Rows are points. The last column is the point's height on a tilted bowl or saddle (a function of degree 2), plus a little noise. Count its main directions that bend up, bend down and stay straight.

Points, 11 rows:
-3.5, -1.5, -0.8
-0.4, -0.6, 1.8
-3.5, -5.7, -6.2
0.2, -0.4, 1.8
4.2, -4.6, -4.9
-0.2, -1.4, 1.5
0.5, 2.8, 0.6
2.7, 1.8, 0.1
-3.7, -2.0, -1.3
-0.8, 1.2, 1.5
1.9, -3.8, -1.2
Directions: 0 up, 2 down, 0 straight

Points, 18 rows:
1.2, -5.2, 1.6, -3.7
3.6, 3.0, 0.6, -1.8
4.5, 1.6, 1.4, -1.7
3.4, 0.4, 0.9, -0.9
-1.3, -0.9, 0.8, -0.7
-5.7, 0.6, 0.5, -3.1
-4.7, -1.4, 1.9, -2.8
1.6, 1.0, -1.2, -0.7
3.0, -1.2, -1.4, -1.1
0.1, -0.8, 1.0, -0.5
4.4, -4.8, 0.9, -4.1
-4.1, -4.3, -0.9, -4.1
-1.0, -4.3, -2.2, -2.9
1.3, -3.1, 1.1, -1.6
-4.3, -5.4, -3.1, -5.7
-1.0, 0.1, -0.3, -0.5
-3.3, -2.4, 1.3, -2.3
0.8, 3.8, -1.9, -2.3
Directions: 0 up, 3 down, 0 straight

Points (24 x 5):
-0.6, 2.5, 0.9, -2.7, 1.5
-3.1, -0.3, 0.2, -1.0, -1.0
1.9, 1.7, -2.8, -2.3, 0.5
2.2, -0.2, 2.0, 1.4, 0.2
-3.1, 3.0, 2.3, -0.3, -2.3
0.3, 0.4, -0.3, 1.7, -0.5
4.0, 2.8, -2.8, 1.5, -3.9
8.4, -2.1, 1.9, -3.1, -4.1
-1.0, 2.7, 4.8, -0.3, -1.6
1.0, 3.3, 2.5, 1.5, -3.0
-4.5, -4.5, 3.0, 1.2, -2.6
-1.8, -0.7, 0.1, 0.4, -0.6
-1.0, 3.2, -1.9, -2.6, 1.7
1.2, 1.3, 0.8, 4.5, -1.1
-2.0, 2.3, -1.7, 2.8, -3.2
-2.4, 1.7, 5.4, 3.1, -3.3
-0.9, 1.9, -4.4, -2.1, 0.9
-2.6, 5.4, 1.1, 1.2, -6.3
3.0, -2.6, -0.5, 0.1, -0.8
-7.3, -0.4, 3.2, 3.0, -5.3
-1.2, 1.9, 1.5, -4.6, 3.6
-2.6, -0.5, 0.3, -3.3, 0.0
3.4, 0.5, -1.0, -4.1, 1.0
-0.1, 1.7, 1.5, 5.0, -1.9
Directions: 1 up, 2 down, 1 straight

Points:
-2.2, 2.5, 3.3, 0.2, -0.6, -1.4, -2.4, 0.3, 0.5
0.4, -2.2, -1.6, 3.6, 1.3, -1.0, 1.2, -0.7, 0.6
-0.4, -2.5, 2.2, -3.6, -1.0, 0.5, -2.1, 1.8, 1.1
2.7, 0.5, -1.3, 2.9, 4.3, -0.3, 3.4, 0.4, 2.0
0.4, -1.7, -0.7, 2.9, 2.7, -3.3, -2.0, 1.7, 0.9
4.2, 0.3, -4.2, -3.0, -0.1, 1.4, 0.2, -2.7, 2.7
-1.8, -0.8, -3.0, -0.8, -1.0, 1.4, -5.1, -0.3, 3.2
-4.2, 3.4, 0.8, 0.5, -1.5, 1.2, -1.8, -3.8, 2.1
1.6, 0.3, 3.6, 0.0, 4.3, 2.5, -2.8, -3.7, 3.7
-1.3, -3.0, 0.1, -0.6, -7.7, 2.7, -4.6, 1.3, 4.5
-4.1, -0.5, -1.3, 2.1, -4.1, -0.5, -3.2, -1.7, 3.6
8.2, 2.0, 3.7, 3.1, 0.5, -0.3, -7.0, 1.6, 5.2
5.3, -4.9, -2.5, -0.9, 1.7, 2.7, 3.9, 0.7, -1.0
0.5, -1.1, 0.2, 1.9, 0.6, -1.7, -0.4, -4.6, 2.5
2.2, 0.1, -2.8, -1.4, -2.9, 0.8, -1.5, -2.2, 2.2
2.4, 1.0, -1.7, 4.6, 0.4, -1.1, 0.6, -5.3, 3.7
1.0, -3.8, -1.5, -5.4, 0.6, 2.0, -1.2, 0.2, 1.4
-0.8, 2.9, -1.3, 0.4, -0.6, 3.3, -3.2, -0.5, 0.4
-0.4, 2.0, -3.7, 0.3, -0.8, 1.2, 1.1, 5.9, 2.5
1.7, 1.1, 2.2, -2.4, -1.8, 1.6, -1.8, 0.2, 1.1
2.4, 5.7, -0.9, 0.1, -4.4, 0.4, -1.5, 1.0, 1.9
-5.7, -2.2, 0.1, -1.7, 1.0, -1.3, -0.7, -0.4, 2.5
-5.4, 4.9, 2.9, -0.7, 1.0, 0.0, 4.6, -0.2, 2.5
-1.1, 4.5, -2.7, -1.0, -3.8, 1.9, -1.7, 0.0, 1.4
0.4, 0.3, -0.5, 0.9, 4.9, -0.5, -0.7, 1.7, 1.3
-1.6, -2.0, 1.8, 0.6, 2.0, 0.7, 0.2, -0.2, 1.1
3.8, 0.5, 0.2, 3.9, -0.4, 3.9, -6.5, -1.2, 2.2
1.8, -2.3, -0.8, -1.0, -0.9, -3.1, -2.5, -0.5, 1.2
-6.4, -4.5, 2.1, 1.4, 3.3, 3.9, 0.9, 2.9, 5.7
0.2, -0.5, 1.4, 0.4, -2.3, 0.4, 1.4, 1.6, -0.1
2.9, 2.8, 2.1, 0.7, -1.2, -3.3, 1.7, -2.5, 2.7
1.5, 2.2, 3.8, 1.9, -2.1, 0.3, -2.0, -2.5, 2.4
-0.5, 0.8, -1.5, -0.4, -0.2, 5.0, 0.5, 0.4, 0.6
-5.8, -4.3, -0.3, -3.6, 0.5, -4.5, -2.2, 6.0, 3.2
-1.1, -2.0, -3.4, -1.5, 4.0, 3.0, 0.4, -3.1, 3.3
-0.7, -0.2, 0.0, 1.7, 1.2, 0.5, 3.9, 2.1, 0.7
2.3, 1.6, 2.0, -0.9, -1.2, 1.7, 1.7, 0.3, 0.7
-0.9, -3.3, -2.4, 0.1, 0.4, 1.0, -2.2, 2.0, 1.5
0.5, 3.7, 1.8, -2.7, -1.6, 1.3, -2.4, -6.7, 3.3
2.7, 0.9, 0.3, 2.0, -6.0, 0.7, -0.7, 0.2, 1.9
1.0, 0.2, -0.5, -4.0, -1.6, -3.2, 0.6, -1.5, 1.0
0.8, -0.7, 4.5, -1.4, -1.1, -5.0, 0.3, 2.2, 1.1
4.5, 4.2, 3.1, -7.9, 2.8, -1.3, 2.1, -0.3, 4.0
-0.6, 1.8, -3.6, 3.5, -2.1, -3.9, 3.5, -0.8, 3.2
-0.9, 0.9, 1.2, 1.6, -5.9, -1.5, 2.0, -6.1, 5.4
1.6, -3.4, 0.5, -0.2, 2.3, 4.3, -0.5, -4.6, 1.7
0.3, -2.9, -1.4, 0.7, -2.8, 2.9, 0.0, -4.9, 1.7
1.3, 4.7, 3.3, -4.7, 2.8, -2.6, 5.5, -1.3, 3.8
3.5, 0.6, 0.9, 2.2, -1.7, -0.5, -3.9, 0.1, 1.3
-2.6, -6.1, -2.5, 2.9, -1.6, -0.3, -2.6, -1.5, 2.4
-2.5, 3.8, 0.6, -0.7, 0.4, 4.3, -6.1, 1.3, 0.4
-1.7, -2.5, 1.9, -1.5, 1.2, -0.1, -1.6, 4.4, 1.3
1.4, 1.1, 0.4, 0.6, 1.0, 3.1, 0.5, 4.6, 0.5
4.6, 4.6, 1.1, 1.4, -1.6, 6.0, -0.6, -0.4, 1.1
-3.1, 2.7, -0.2, 1.6, -1.4, 1.8, 6.9, 2.0, 3.4
3.4, 2.1, 0.9, 1.2, -1.3, -1.9, 2.4, 2.4, 1.0
4.0, 1.5, 1.9, 2.5, 2.0, -3.2, 2.8, 3.2, 1.9
0.3, -1.3, -6.3, 0.7, 5.1, 0.2, -4.2, -2.1, 6.9
-0.1, 2.3, 0.5, 0.5, -2.1, -1.1, 1.5, -4.5, 2.5
-1.1, -2.7, -0.9, -2.3, -5.6, -1.0, -1.0, -2.5, 2.1
1.0, -3.1, 5.4, -2.3, 0.4, 0.8, 0.5, -3.8, 3.1
-3.1, 0.6, -3.4, -1.2, 1.2, 1.6, -1.1, -1.3, 2.0
-2.5, -0.5, 4.4, -2.0, 1.8, 0.6, 2.4, -2.2, 3.3
1.4, 1.7, -2.2, 6.8, -0.2, 3.1, 0.3, -1.0, 0.8
-3.8, 4.4, 1.3, 0.2, -0.4, -3.0, 2.8, 4.0, 0.3
-4.0, 1.6, -1.9, -1.6, -2.2, 2.3, -0.3, 2.3, 1.8
-1.7, -0.5, 9.2, 0.7, -1.3, -1.2, -1.6, 7.2, 5.7
1.7, 2.5, -0.4, 3.5, 2.2, -2.0, -2.6, -0.9, 0.8
3.3, 3.6, 6.8, 1.5, 3.2, -1.7, 0.0, 3.6, 4.2
5.1, -2.7, 5.2, 1.2, 5.1, 1.5, 0.8, 3.8, 3.5
0.3, -1.3, 2.3, 2.3, 0.1, -2.7, 2.3, -2.8, 1.7
-0.2, -0.2, 3.7, 0.8, 5.0, -3.0, 0.6, 1.4, 2.6
Directions: 5 up, 1 down, 2 straight

Points (72 x 9):
0.9, 2.4, 0.2, 1.4, -1.9, 0.8, 5.5, -1.4, -1.3
-2.9, -1.7, 2.5, -1.0, -2.2, -1.1, 2.2, 2.7, 1.5
2.3, -0.3, 1.6, 5.7, -0.7, 2.7, -1.6, 1.6, -2.2
-0.4, 3.0, 1.1, -7.6, -0.6, 1.5, 1.4, 0.7, -5.1
-0.1, 3.9, -5.8, -2.3, 3.3, -0.1, -0.1, -2.1, -4.4
-2.0, -2.3, 2.2, -3.6, 1.3, 6.3, 0.2, -2.1, -0.9
4.6, -2.4, -2.4, 2.2, -2.3, -0.4, -0.8, 1.6, -1.9
-0.3, 1.5, 2.4, 0.3, 4.2, 0.9, -1.6, 3.8, -0.6
-1.5, 2.6, 1.1, 1.3, -0.2, 1.5, 4.5, -3.8, -0.9
-3.7, 3.1, -3.8, 5.3, -1.4, 2.3, 2.4, -2.3, 2.0
-3.1, 2.0, 0.6, -1.2, -4.5, 2.0, 2.5, 1.3, -0.9
0.3, 0.2, 1.4, -0.7, 4.0, 2.3, 2.8, -1.2, -1.6
4.1, 6.0, 3.9, 1.3, 1.3, 1.9, -1.6, 1.4, -3.8
-1.1, 5.3, -1.5, 1.1, -1.1, -0.8, 2.7, -0.4, -0.9
1.8, 0.2, -2.9, -0.4, 4.4, -1.8, 1.9, -1.7, -2.3
-3.0, -2.0, 3.6, -1.0, -5.1, -2.9, -2.0, 0.6, 1.4
1.1, -1.7, -0.7, 1.5, -2.1, 2.9, -0.2, 1.6, -0.8
-3.8, 1.6, -0.1, 4.3, 2.1, -1.1, -1.5, -3.3, 0.9
-1.1, 0.2, 1.3, -0.3, -1.7, -2.1, 2.2, 1.2, 0.5
3.3, 5.0, -3.7, -3.3, 4.5, -1.8, -2.2, -1.9, -3.9
3.6, 3.2, -2.3, 0.1, 0.3, -2.4, -0.2, -2.5, -2.6
0.0, -1.4, -1.5, 0.6, -2.6, -1.4, -7.4, 4.2, -1.5
2.5, -3.9, 0.6, 2.7, -1.7, -1.7, 1.7, -1.3, -1.9
-2.0, 2.7, -4.3, 1.0, 0.7, -5.1, 1.5, -5.5, 0.5
0.1, 6.1, 2.0, 1.3, -3.0, -6.5, 1.3, -2.3, 3.1
-2.7, 1.4, 3.3, 3.1, -2.6, -0.4, -4.7, 1.6, 1.0
-0.9, 2.0, 1.3, -2.4, -1.3, -0.3, 2.1, 2.4, -1.4
3.3, 1.9, -0.9, -0.9, 1.2, 2.0, -2.6, 0.8, -1.8
-0.7, 0.4, -2.1, 0.9, 3.5, -0.5, 0.0, -3.8, -0.9
1.5, -1.9, 0.9, 2.7, -2.5, 0.6, 1.8, 0.3, -1.5
2.6, -0.1, 2.2, 1.1, -0.1, 7.9, -1.1, -2.8, -2.5
-1.0, 2.1, 2.2, 1.7, 1.1, -2.3, 1.8, -1.3, 0.0
0.7, -3.7, 0.9, 0.2, 4.6, -1.8, -5.3, -4.5, -0.6
1.5, -2.5, 2.6, 1.8, 1.5, 3.0, 1.4, 0.9, -3.2
-2.0, -0.3, 2.4, 0.3, -2.5, -4.9, -1.4, -2.2, 2.7
-2.3, 4.9, 1.1, 3.5, -2.5, 1.9, 2.2, -1.1, 1.5
1.4, 1.0, -0.4, 1.2, -0.6, 1.1, -3.0, -5.7, -1.8
1.4, -2.1, -3.0, 1.8, -1.3, 1.5, 3.3, 6.1, -3.8
1.5, 0.0, 2.6, 2.5, 4.2, -1.1, 1.5, -3.5, -4.0
3.7, 0.2, 0.1, -1.4, 4.7, 0.2, 3.5, -2.9, -2.4
5.3, -1.3, 1.4, 0.4, -1.2, -2.1, 0.1, -2.9, -3.9
-0.3, -0.2, -5.8, -0.8, -2.1, 2.7, 1.4, 0.3, -2.7
-1.6, -3.0, 4.0, -4.7, 0.2, -4.1, 0.4, -1.2, 2.9
0.4, 0.6, 2.0, -1.2, -0.1, 1.2, -3.7, 4.5, -1.2
-0.4, -2.5, 0.9, 0.3, 7.5, -4.1, -1.2, 2.4, 0.8
3.7, 6.5, -0.8, -0.2, -2.8, -0.2, 0.7, 3.7, -4.4
0.0, -0.7, -1.3, 3.1, -1.9, 4.4, 7.0, -0.5, -1.5
-0.9, 2.8, 4.8, -2.3, -4.3, 0.4, -4.1, -2.5, -7.5
-2.3, 0.6, 0.2, 1.1, -0.7, 2.6, -2.6, -2.0, 0.1
-1.1, 1.2, -3.0, -0.9, -0.6, 2.3, 0.1, 0.3, -1.6
-2.6, 0.2, -5.3, -2.6, 2.4, 3.4, 3.0, 3.8, -4.5
5.7, -1.0, -2.4, -2.2, -6.1, 1.6, 1.4, 4.5, -5.0
-2.5, 1.2, 2.7, -1.0, 1.0, 1.0, 4.1, 0.1, -0.4
-1.7, -3.2, 0.1, 1.6, -1.4, 0.5, 0.4, -3.4, -0.1
-3.6, 2.6, 3.2, -3.6, -2.0, -2.8, 4.5, 0.0, 1.9
0.0, -0.3, -1.3, 1.3, -2.5, 0.9, -0.1, 3.2, -1.1
-6.2, -5.6, 1.8, 0.7, -0.9, -5.1, 2.9, -3.6, 7.0
-2.7, 2.8, 4.6, 3.7, 0.4, 2.8, 5.6, 2.5, -2.6
-5.5, -0.1, -2.4, 5.2, 1.2, -2.7, -0.7, -3.7, 2.0
6.9, 3.5, 3.2, 0.0, -1.2, 3.5, -1.5, 1.3, -5.2
-4.1, 1.7, -2.6, -1.5, 2.8, 1.2, -1.7, 2.5, -1.8
-3.7, -1.8, 0.8, -4.4, -0.1, -2.4, -2.2, 1.2, 1.4
2.2, 1.9, 2.6, 1.4, -0.9, 4.9, -5.4, 2.6, -1.6
0.0, -3.1, 2.1, 0.0, 7.3, -2.8, 2.7, -2.4, -1.2
-0.2, -3.9, -2.5, 0.3, -3.5, 0.6, -5.5, 0.1, -0.6
1.3, -1.0, 0.6, -0.5, -0.1, -0.8, 3.2, 0.6, -1.3
0.1, -1.3, -0.4, 2.2, 2.1, -2.6, -3.6, 1.8, -0.4
0.4, 0.4, -0.1, 2.1, -2.7, 0.5, 1.0, -1.1, -0.4
1.6, -3.3, 2.0, -1.5, -0.7, 1.7, 5.0, -1.0, -2.6
1.4, -1.3, 2.7, -5.1, -0.8, 0.8, -0.1, -4.2, -5.3
0.6, 2.4, -2.2, -5.1, 1.0, 3.1, -3.9, 0.9, -3.6
3.0, 4.7, -5.1, 3.6, 0.0, 1.7, -0.7, -1.8, -0.4
Directions: 2 up, 2 down, 4 straight

Points:
-0.8, 3.0, 2.2, -2.9, -1.3, -1.2, 2.9, 0.1, -0.5
-0.1, 2.1, -0.2, -0.8, 4.9, 0.4, -1.1, 3.8, -2.1
1.4, -0.9, -2.0, 3.4, 4.6, -3.9, 3.6, 4.5, -5.3
1.7, 3.2, 5.6, 0.7, -2.5, -0.6, -1.5, 3.7, -3.0
-1.0, 2.9, 1.8, 1.0, 0.7, 2.7, -1.8, 2.6, -1.5
2.7, 6.6, -6.9, 4.9, 0.7, 0.3, -0.6, -1.4, -6.4
-5.3, 1.7, 1.5, 0.8, -1.5, -3.4, 1.1, -1.7, -2.3
-3.6, 0.3, -3.7, -3.8, -2.2, -1.7, 2.6, 1.5, -1.5
-0.6, 0.8, -2.9, -0.4, -2.2, 3.2, 2.8, -1.3, -0.5
0.0, -4.3, -1.0, -1.2, 1.0, 0.4, -0.5, 0.2, -1.1
1.9, -3.9, -0.8, 8.2, 1.0, 0.0, -2.3, 2.9, -3.4
1.1, 0.0, -3.7, 2.3, 5.7, -3.8, 2.0, -0.9, -3.8
1.1, 0.6, 4.0, -2.1, 0.1, -0.5, -3.3, 2.3, -1.7
1.8, -0.1, -0.5, 1.8, 0.6, -0.7, 2.1, 4.4, -1.7
-4.8, -1.9, -0.5, -1.8, 0.5, 2.0, 1.2, 0.9, -1.1
-1.0, -2.4, 2.6, 0.3, 3.2, 0.4, 2.4, 0.8, -1.1
-0.8, 3.9, -1.8, -2.3, -1.2, -1.3, -2.0, 1.3, -0.9
-3.8, 0.0, -1.2, -3.4, 0.3, 1.3, 1.9, 1.3, -0.3
-1.9, -1.6, 3.4, -3.2, 0.5, 4.7, 5.2, -0.1, -2.1
-2.3, 2.5, -6.9, -1.2, -1.0, 3.5, -0.2, -1.8, -1.7
2.3, -1.1, -6.6, 2.1, -2.2, 0.1, -1.9, 1.5, -3.4
0.3, -3.3, -0.5, -0.5, -3.6, 1.6, -0.5, 1.9, -1.6
-1.0, -1.1, -2.0, 1.6, 3.6, 0.4, 3.3, 1.5, -1.6
5.2, -1.3, 3.1, -0.9, -1.7, -4.0, 2.1, -0.1, -2.4
-2.3, -2.6, 1.1, -1.0, 1.0, 2.2, -4.0, 0.9, -2.0
-3.2, 0.1, -3.9, 1.9, 3.0, 0.2, 3.8, -0.3, -2.0
2.4, -0.8, 2.1, 3.0, -0.3, -5.0, 4.3, 2.1, -2.8
-0.3, -0.9, -2.4, 0.8, 3.4, -1.0, -0.3, 1.7, -1.3
3.4, 4.5, 2.2, 0.7, 1.1, -4.6, -2.8, 2.3, -3.8
0.3, 3.2, -0.1, 2.1, 1.1, -3.6, 0.3, -0.9, -1.5
-2.4, -1.8, -3.7, -1.4, -3.4, 2.6, -1.1, -0.4, -1.7
-3.2, -3.3, 3.5, -2.9, 0.6, -1.3, -4.8, -0.4, -3.4
-2.2, 0.9, 5.0, -0.2, 1.6, -1.6, 3.9, 1.2, -2.1
3.0, 0.4, 0.6, -0.2, 3.0, -1.4, 2.3, -0.8, -0.8
3.4, -4.6, 2.1, 3.5, 2.6, 6.4, -1.8, -1.4, -3.2
7.4, 2.3, -0.7, 2.2, -1.9, 1.4, -2.3, 1.0, -3.5
-4.9, 2.6, 1.1, 0.9, -3.0, 0.7, 1.3, -1.8, -2.0
3.8, 0.3, -1.0, 1.6, -3.0, -1.4, -0.6, 0.8, -1.2
0.4, 1.9, 0.9, 3.9, -3.1, 1.7, -0.6, -5.1, -2.2
-3.5, -2.8, 1.8, 2.3, 2.4, 2.1, 1.7, 1.4, -1.9
2.0, 3.4, -0.8, 0.9, -0.1, 1.8, -0.2, -0.1, -0.6
1.0, 6.5, -1.1, -0.3, 5.2, 0.8, -1.1, 0.2, -2.5
4.0, 3.7, -5.9, 1.4, -0.1, 2.1, -3.1, -2.2, -3.9
-4.5, 1.4, 1.0, 3.2, 6.3, 2.9, 0.7, -2.6, -3.6
0.4, -3.0, 1.3, 1.4, -3.2, 2.4, 1.8, 0.3, -0.7
-0.9, -1.5, 1.9, -0.9, 3.8, 1.1, 0.0, -2.5, -0.5
-1.1, 0.2, -5.0, -5.8, 5.9, 2.7, -4.6, -3.8, -1.5
-2.8, 4.1, -1.0, -0.9, 0.0, -4.3, 1.4, 7.8, -6.2
-8.2, 0.3, -1.4, -1.1, 3.1, -2.5, -3.2, 1.0, -4.0
0.2, -1.7, 2.2, -2.5, -4.4, -1.9, -4.7, 2.2, -3.9
1.1, 0.4, 0.0, -2.7, -2.9, 1.0, -1.0, -2.1, -0.4
-0.9, -2.6, -2.6, 4.6, -1.3, 4.1, 5.9, -3.5, -3.1
-3.0, -1.3, 3.8, 0.9, -2.0, -0.1, -3.1, 1.7, -2.4
0.7, 3.4, 0.2, -0.5, -1.6, 0.9, 0.0, -2.0, -0.2
-3.6, -1.6, 0.0, -1.6, 3.5, 0.6, -3.2, -3.7, -1.5
1.2, 2.8, -4.0, 0.5, 0.2, -0.5, -5.9, 2.2, -4.1
-5.5, -2.3, 1.0, 0.2, 0.6, 0.8, -5.2, -2.8, -3.8
-0.1, 2.1, 0.7, -6.5, -1.2, 0.7, 1.6, 1.3, -0.3
-7.1, -0.4, 1.0, 2.0, 1.6, -5.5, 1.4, -0.9, -4.6
2.1, 1.3, 0.0, -0.4, -0.1, 3.3, 0.7, -5.8, -1.0
2.2, -3.3, 0.8, -3.4, -0.7, 2.0, 3.4, 0.6, -1.2
-2.7, 5.6, -1.3, -2.4, -3.3, 1.4, -1.1, -3.4, -1.8
-0.5, -0.5, 2.4, 0.8, 2.2, -0.6, -5.0, 6.4, -5.1
4.0, -1.5, -1.5, 3.2, -0.5, -4.2, -1.2, 0.1, -2.4
-2.1, -0.8, 4.7, -5.2, -1.6, -2.5, -0.8, 2.3, -2.7
0.0, 1.9, 2.0, 1.8, 2.8, 1.4, 1.0, 0.0, -0.5
Directions: 0 up, 7 down, 1 straight
